Each point is reached from the start by the listed moves, each made once or not at all, plus a little noise. Is the number of moves made odd or even? Then give how often each move was made.

Moves:
(1): [ 67   4  -1  13 -28]
(2): [-6 54  8 11 -8]
Start: [ -5 -38 -22  27  -9]
Points:
[-11  13 -15  39 -18] => odd (0, 1)
[ 59 -37 -26  38 -38] => odd (1, 0)
[ 56  18 -15  48 -43] => even (1, 1)

Moves:
(1): [ 62   4  -3   6  -6   1  -2   7 -10 -16   3  12   1]
(2): [ -7  53   4  -4   8   1  11   4   8   1 -17  -6  -1]
(3): [ -2  -1  54  -8   4  11   4   7  -4   7  -7  -1 -14]
(4): [  6   5  12  57  -8   2  13  -6   7  -2 -18   7  -3]
(5): [  2  -7  -4   5  37   0   6  -7 -10   6  -6  -7  -2]
(6): [ -3   0 -12   0   5  41   9  -4  -8   3   8   0   4]
(7): [  4 -29  -7 -15   5 -13  68  -1  22 -13   7   5   4]
(8): [-13   0  -9  12   9  10   7  51   8 -14  11  -1  -2]
(9): [ 14 -10   7  -3  20  16 -19   1  58  -1   6   0   3]
(10): [ 14  -3  13  10 -15  -9  13   2   2  68  17  -9   3]
(11): [ -1   2   7   6   6  -8  -6 -12   0 -11  35 -10   6]
Start: [ 23   2   2 -27  15  20   3   5  -9 -45   6   2   0]
Points:
[ 95  19  55 -51  45  36  66  24  66 -69  -2  11  -8] => odd (1, 1, 1, 0, 0, 0, 1, 0, 1, 0, 0)
[ 44 -32   9  17  43  57  68 -14  71 -71  44   6  13] => odd (0, 0, 0, 1, 0, 1, 1, 0, 1, 0, 1)
[ -2  57  46 -22  50  75  32  51  -5 -62  36 -18  -9] => odd (0, 1, 1, 0, 0, 1, 0, 1, 0, 0, 1)
[ 26  46   0 -33  48  79   1   4  50 -43   1  -5   6] => odd (0, 1, 0, 0, 0, 1, 0, 0, 1, 0, 0)

Moves:
(1): [ 46  -3   4 -11   6  -4  -1  -3  -3  13  -3  -3  -3  11  -3   6  -1  -9
   0  -6   5  -5  -2  -2]
(2): [ 15  40   8  -7 -11  -5   1 -13   0   1   1  -9   1   5  -1   0   4  -9
 -11   1  -1   2  -9  15]
(3): [ 0 -3 22  1 -6  8 -3  0  0  2  7  3 -4 -6 -1  1  9 -1  1 -1  1 -4 -2  4]
(4): [ 8  3 -1 29 -5  9  6  3 -6  3  2  1  1  6  1  6  0  5 -6  0  3  8  7  0]
(5): [-7 10  7  4 37  3  0 -4  8 -3  6  3  4 -1  4 -2  8 -1  0 -1  0  3  7 -2]
(6): [  3   0 -10  -8  -3  38  -2  -3   4   5   3 -11  -1 -11  -2   0  -4   1
   1  -1  -5   2   6   0]
(7): [ 1 -1 -2 -1  0  1 31 -4 -6 -4 -2  3 -1  5  1  2  4 -2  5 -1 -3  0  7 -3]
(8): [ 4  8  0 -3  0  2  7 23  7  1 -4 -5 -3 -1  4 -4  0 -4 -3  2  4 -5 -7  2]
(9): [  4  -1  -1  10  -6  -4   9 -10  38   1   3   3   6   3  -1   2   5   0
   4   1   0   7   3   7]
(10): [-11   0   6   0  -5  -9   0   1   0  41 -15   1   4  -8   5   6   8   8
  -9   1  -1  -3   3   0]
(11): [  0   9  -3   1  -2  -9  -3  -2 -10  10  40  -9  -1  -5  12  -8   2  -4
  13   8   1 -16 -14  -6]
(12): [  1   5  -6   1  -4   0  -4  -3  -3   3   4  33  -1  -7   6 -14  -6  -1
   1  -2  -5  -1  -1   8]
(13): [ 5 -1  6 -6 -2  6 -1  4 -5 -2 -1  3 32  3  1  0  2 -1  7  3 -2  7 -7 -2]
(14): [-2 -2 -2 -3 -2  9  1  1  3  3  7  4 -2 30  4 -5  1 -3 -5  5  7 -5  1  7]
(15): [  2  -5   5   1   0  12 -11  -6  -1 -16  -5 -10  -4  -7  38   6   1   7
  13   5  -7  -7   7   5]
(16): [  5   8  -9  -9   1   4  -1   4   1 -13   6   8   8   0  -4  36  -3   6
   5  -1   8  -7  -1   6]
(17): [  7  -4 -15  -4  -2   9  -1  -5  -2  -1  -2   3  -7  -1  -1  -1  28   8
  -4   7  11   6  -2  -5]
(18): [ 2 12  0  1  1  1 11  1  5  0 -1  0 -4  9 -8 -3 -5 46  0 -8  5  1 -3  2]
(19): [-3  6  0  3 -1  0 -7  4 -2  7 -6  1 -3  0 -8 -2 -2 -4 22  4  1  7  1  5]
(20): [  9   5   4  -1   3  -1   4  -4   6  -4   4   9  -1  -1 -12   5 -20   4
   0  42  -2   3  -4   1]
(21): [-6  4  3  6 -3 -2  5 -6  4 -1 -2 -1  4 -7  3 -7 -6  3 -3 -2 25 -6  8 -1]
(22): [  1  -3  -1 -14  -3   7  -1   7   5   5   8   3  -5   3   6   6  -6   7
  -3  -3  10  35  10  -4]
(23): [  7   5   2  -1 -10  -2  -7   5   5   2   4   0   7   2  -3  -3  11   2
  -1   3  -7  -3  32  -3]
(24): [-1 -8 -3  1  3 -9  3  1 -5  1  9 -2  5 -6  0 -4  2  5 -1  1  4  0  6 30]
Start: [  8  -5  -3   5  13  -4 -23   3   3  14  14  -2   2  -6   3   1   1   7
  -5  -1   2 -20  -5 -13]
Points:
[ 35  -4 -31  34   3  43  20 -23  23  13  64 -26 -11 -14  40  -2  32  74
  26  15  11 -23  13  22] => odd (0, 0, 0, 1, 0, 1, 1, 0, 1, 0, 1, 0, 0, 0, 1, 0, 1, 1, 0, 0, 0, 0, 0, 1)
[ 77  65  -7   9  38  15 -13 -22   1  87  54 -22  -7  -8 -11   5  20  57
  -2  47  20 -18  -9  29] => even (1, 1, 0, 1, 1, 1, 0, 0, 0, 1, 1, 0, 0, 0, 0, 0, 1, 1, 1, 1, 0, 0, 0, 1)
[ 38  51  30  35 -24   1  23   4  29  59  55 -26   7  17  50  -5  41  58
  -8  11   4 -43  29  48] => odd (0, 1, 1, 1, 0, 0, 1, 1, 1, 1, 1, 0, 0, 1, 1, 0, 0, 1, 0, 0, 0, 0, 1, 1)
[ 81  13   4 -16   3  39   5  -8  -9  43  63  -4  23  -8 -19  -9  28  52
  36  53  10 -20  11   6] => even (1, 0, 1, 0, 0, 1, 1, 0, 0, 0, 1, 0, 1, 0, 0, 0, 1, 1, 1, 1, 0, 0, 1, 1)
[ 45   9  -8  -5  -9  33 -19 -15  41  15  84   6  52 -36  -7  22  28  26
  18  60  34 -29  19  18] => odd (0, 0, 1, 0, 0, 1, 0, 0, 1, 0, 1, 0, 1, 0, 0, 1, 1, 0, 0, 1, 1, 0, 1, 1)
[ 95  73  26  12   5  54 -41 -32  39  26  85  21  47   9  36  21   1  -2
  37  59  26 -33  25  31] => odd (1, 1, 1, 1, 1, 1, 0, 0, 1, 0, 1, 1, 1, 1, 1, 1, 0, 0, 1, 1, 1, 0, 1, 0)
[ 23   3 -11 -21  -3  57  -1  19  39  22  58 -20  20  20  57  -1   0   3
  49  20  10   6   2  -1] => even (0, 0, 0, 0, 0, 1, 1, 1, 1, 0, 1, 0, 1, 1, 1, 0, 0, 0, 1, 0, 0, 1, 0, 0)
[ 48   3  19   1  28  31  -6 -23  53  45  20 -10  25 -26  34  46  31  27
  12   0  20 -40  73  25] => even (1, 0, 1, 0, 1, 1, 1, 0, 1, 1, 0, 0, 0, 0, 1, 1, 0, 0, 0, 0, 1, 0, 1, 1)
[ 76  47  30 -19  25 -14  27 -12  47  77  62   4  37 -11  14  -2  44  13
 -11  54  54   5  -6  22] => odd (1, 1, 1, 0, 1, 0, 1, 1, 1, 1, 1, 0, 1, 0, 0, 0, 1, 0, 0, 1, 1, 1, 0, 1)
[ 55  43  -1  36  23  -4  19 -14  43  68  10  47  25  11  -5  26  12  58
  18 -14  31 -23  55   3] => even (1, 0, 0, 1, 1, 0, 1, 0, 1, 1, 0, 1, 0, 0, 0, 1, 0, 1, 1, 0, 1, 0, 1, 0)
[  2  19   6   0  41  18   7 -14  20  40  -1  10 -14  -8  39  12  15  81
  20  47  40  20  28 -14] => even (0, 0, 0, 0, 1, 0, 1, 0, 0, 1, 0, 0, 0, 0, 1, 0, 1, 1, 1, 1, 1, 1, 0, 0)
[ 86  60  27 -15  10  66  15 -23  18  74  30  42  30  27   0  -2  29  68
 -31  38  44  24  42   2] => odd (1, 1, 1, 1, 1, 1, 1, 0, 0, 1, 0, 1, 1, 1, 0, 0, 1, 1, 0, 1, 1, 1, 1, 0)

Moves:
(1): [ 15 -19  -2   0 -14  10  -8  -8  13 -20  -9 -10  -6   8  -3   4  -3   0
 -24 -14   1   4 -10  -7]
(2): [ 12  16 -12   4  -2  15  13   4   4  11   0   6  -5   0   5  33  10  35
   6 -11  12  21   5  12]
(3): [ -8  -5  16  10  -3  -4 -17  16   8  -6  -8   2   0  -5   5   8  24   2
 -11 -25 -12  -5  -3 -10]
(4): [ -8  15   0  16  -7 -16   1   1   3  10  14  -3  -3  -6  20   1  -1  -6
  -7 -16  -2   2   2 -11]
(5): [  0   4   6  -7  23 -12 -17   2   0   9   0 -17  10 -10 -14  20  -1  -4
 -11   2   9 -11  24  21]
(6): [  0   7   3  -4  19  21  20  15  12  11 -11   1  -9   4  -8  13  36 -34
 -14  -3  -1  11  -9   9]
(7): [ -1  14   8  -7   5  -6  10   4  -4  -7 -15   8   3   7   7 -17 -10  -9
 -13  -9  -4   4  -1  -8]
(8): [  7  -5 -10  -2  21  -3   2  33 -12   7   7  -5   0 -28 -18 -11   6   9
  -9  -1   7   5   3 -17]
(9): [ -1  -7   0 -16   0  13  -5  15  12  11 -13   5   2 -26  25   0 -10  -4
   1   3   6 -23  12  14]
(10): [ 10   4   7  -6   6   1  11 -10  -9   2  -1  -6   6  -3  -9   4  -2   0
  -4 -15   1   1  -6   1]
(11): [ 30  17  10   1  -9  -5   1   7 -10  -6   6  -6  10 -18  -9   2  -2 -20
  -1   8  -1   6  -5   8]
(12): [-13   5  13  11  12 -13 -24  17   0   0  -5   8 -17  -7   7  -6  -2  15
   1 -13  27 -10 -19   5]
(13): [  2  -1   9   0  18  15  -9  -6  20 -16  -5   7  14 -11   7   0   2  -5
   4   2   2  14  -3 -21]
(14): [-18   9  -4   8 -17  10  -1  12  -8  19  18   3   6  28  -1  18   7 -19
   9 -10  18  -4  -1  -7]
(15): [ 18 -23  22   5  -3 -10   9   9  -8   6   8   4  13  -7  17 -15  12   6
   4  -4  10   5  -7   2]
(16): [ -7 -16  13   9  -9  -3   7   5 -19   2   7  19 -17  -3 -19  19   6   1
   5  -1   0  -9  17  -9]
(17): [ 13  -1 -23 -10   4  -5  -1   5  17  -4  -4   8   8  -4  -2   3  -3  -8
   9  -5  14  -3  -3  -3]
(18): [  5  -2   7  -5  -9   5  13  -3  12   3  17  -5  -3   8  -6 -11  -5  13
  -1  -9   7 -11   2   2]
(19): [  6  10   3  12   2  -3   0   3  13  -2  -2 -12  -4  -2  -9  -3 -10  -1
  21 -14   4   5   8  -4]
(20): [  4  18  10  13   6  11   1  -2  -4  12  -4  -4 -10  10  -3 -16  -8  -7
   4  11  -1 -19   6  -9]
(21): [  2  12  -5   8 -20  -4  10   2 -10 -14  -5 -12  11 -14   3   6   2   4
  -9  -5  17  -7  -8  17]
(22): [ -3  -7  22   9   2 -12  -4   3  22   5 -12  11  15   3 -20  17 -20  -8
   9  -3   1   9 -15  -9]
(23): [  4   3 -10   2 -12  11  -2 -10  15  18  -2   7   2  -6 -12 -12  20  -5
   1 -12  10   6   4  -5]
(24): [  8   2  -4  16   6   3  -5  -9  -6  -1   0   9   4  -2  -5  -7  -4   7
  -2 -10 -10   2   1  23]
Start: [ -2 -13   3 -36 -24   2 -15   1  18   0  12  21  11   9  -4  -9   2  11
 -24   7  14  -7 -24   9]
Points:
[ 72  18  77  13 -37 -39 -12   8  29   4   9 -34  55 -28 -31  14 -32 -27
 -42 -43  51 -13 -36  18] => even (1, 0, 0, 1, 1, 0, 0, 0, 0, 1, 1, 0, 0, 0, 1, 0, 0, 0, 1, 1, 1, 1, 0, 0)
[ 68  30  33 -50  -4  44   3  44  57  44 -23  36 -15 -29 -46  24  29 -18
 -68 -61  95 -41  -8  39] => even (1, 1, 0, 0, 1, 1, 1, 0, 1, 1, 1, 1, 0, 0, 0, 1, 1, 1, 0, 1, 0, 0, 1, 0)
[ 41  61  -4  -6 -54  45  22  37  56  53  -3  36  38  14 -51  54  43 -51
  -9 -25  82  13 -51  21] => odd (0, 1, 0, 0, 0, 1, 0, 0, 0, 0, 1, 0, 0, 1, 0, 0, 1, 0, 0, 1, 1, 1, 1, 0)
[ 53  17  43 -11  -6  -1 -19  41  80 -24 -37  29  48 -66 -32  48 -16 -78
 -58 -58  51  -3 -15  32] => even (1, 0, 0, 1, 1, 1, 1, 0, 1, 0, 1, 0, 1, 0, 0, 1, 1, 0, 1, 0, 1, 1, 0, 1)

Moves:
(1): [-19  -5  12  -3  -3  11  15  -9  -6  13  -5   3   7  11  -1  36  -7  -1
 -22  27 -16  -6  -3  26]
(2): [ -9  -9   4 -11  -3 -13  10   8  -8 -26  11  11 -17   0  42  -2  -9  12
 -13 -15  -9  35 -21  18]
(3): [  0  12 -10  15   7  10  30  20 -13  -2   4   8  -1  13   4   6  22  14
 -24   3  -3   6   2 -14]
(4): [ -8   0  20  -9   8  20  12  -9   0 -13  13 -12  17  -6  -8 -10   0   7
  -8 -13  -1 -47  14 -12]
(5): [ -3 -24   1   3  28   7   2  -7   7 -16 -12 -14  18   8 -11   1 -11   4
 -13  25   9  -2 -11   5]
(6): [-12  -6   3   4   1  -4   6 -16   5  17   1 -10   2  11  13  16   4  10
   7   6   9  10  26  -8]
(7): [-25  12   2  12  12  -4  23   6 -26   8  16  13  21  11   1 -31   3 -25
  -2  15   4  -4  -7   5]
(8): [ 18 -23  -2   6  16  -3 -31  28  -5   3  -5  44  11 -24   0   4   5   7
  -8 -10   9 -39  26  39]
(9): [ -9   0  -1  10  -2  27 -11   8 -16   0 -10   4  -4 -10   7  -6   6 -13
   5  -2  18   3  -6   4]
(10): [ 28   6  -3  10  13   0   6  -2 -14  19   9 -14   0 -10  -8  13  -6  -2
   3   1  -2   9  -7  19]
(11): [ -1  15  -7   2  -7   7  -2   9  -9 -24  10  -3   4  20  21 -18 -31 -15
 -15  -6   9   1  21  11]
(12): [-12   0 -14   4  13 -12 -32 -12  -5  21   6  -3  -2  11   6  -8  -3   4
  -2  -5 -15   5 -15 -13]
(13): [  5 -14  18  -5 -17  -8  -7   6   1  16  -4   0  21  31   5 -22  -5   9
 -14  -9  14  11   5   3]
(14): [  6   3   4  12  -3 -16  -2   2 -10   6  -6   0 -10  -7 -13  -9 -30 -23
 -10  13  23  -5  17 -17]
(15): [  5  -7   4  10 -18   4  -5  -7  -3  -7  11  -8  11   6   4  10   2 -20
 -16   6  14   8  -7   1]
(16): [ -2   2 -10  -9  -3 -10 -11  13   1   3  23  15  13   7 -22  21 -12   3
  -1 -29   9   9 -19  11]
(17): [ -2  10  15  -3   5   0  -1  16   6  -3   6   4   0  14  -4  10  -3   9
  22  -4 -11  -2   6   9]
(18): [ 15   4   2  41  -3  25   7   0  13  -2   7 -14 -18   2   9  -4 -17  12
   4 -10  23 -22 -25  14]
(19): [ -7 -10   7  -4  -2   2   8 -20   4   5  17   4  -8  13  -9   4   7  -1
   3  -9   7   2  -9   6]
(20): [-24   1 -18   7 -14  -7  -2  -7  12  -4  -3 -16 -44   7  15  -6  19  -2
 -27 -11  -8  12  14  15]
(21): [  1   1  10  26   4  13  -1  -1 -17   6  35   0  -1  -5 -15  -2 -10   0
  -2  13 -18   5  22 -13]
(22): [  6 -28   7  21  -4  -8  23  -9   0  -9  -6  22   8   8   4  -4   4  -4
  11 -11 -20   1  -4  -9]
(23): [  1  17   9  11   4  19  -8 -12 -24   2  -5   8   9   1 -12  -3  10   8
 -15 -27  -5  14   6 -13]
(24): [  2  -1   1   4 -14 -10   8  -5 -13   4  10 -13  -8  12  -9 -18   0  10
  -4  -2  16  -2  -9 -11]
Start: [-15  10  14  -5 -21   1  11 -18   7   5  23  18 -17   5  -3  -2   2   1
  -3  10   1   8  18  27]
Points:
[-34 -11  31  39  36  42  21  23  -3 -25  60  31 -17  12 -21   1  23  40
 -64  13 -20 -58  91  54] => odd (0, 0, 1, 1, 1, 0, 0, 1, 0, 0, 0, 0, 0, 0, 0, 0, 1, 0, 0, 1, 1, 0, 0, 0)
[-36  48  50  25 -10  18  48  17 -49  24  39  49  32  75 -10 -41  29  15
 -36 -11  -1  34  29  17] => odd (0, 0, 1, 0, 0, 0, 1, 0, 0, 0, 0, 0, 1, 0, 0, 0, 1, 0, 0, 0, 0, 0, 1, 0)
[-42   6  13  60 -26 -19 -18 -30 -38  45  59  34 -57  61  -7   1  35  17
 -77 -28  39  16  73  21] => odd (0, 0, 1, 0, 0, 1, 0, 1, 0, 0, 0, 1, 0, 1, 1, 0, 1, 0, 1, 1, 0, 0, 1, 1)
[-27 -41  40  87 -27  17  11  -8  18  20  51  32 -11  78  44 -12  30  47
 -58 -46  16 -50  61  51] => odd (0, 0, 1, 1, 0, 1, 0, 1, 0, 0, 0, 1, 1, 0, 1, 0, 1, 1, 0, 1, 0, 1, 0, 0)
[-33 -13  73  85 -64  45  17 -47 -72  24  44  35  32  74  11  -4 -54 -48
 -73  21  32  50  95  12] => even (1, 0, 0, 0, 0, 1, 0, 0, 1, 0, 1, 0, 1, 1, 1, 0, 0, 0, 0, 0, 1, 1, 1, 0)
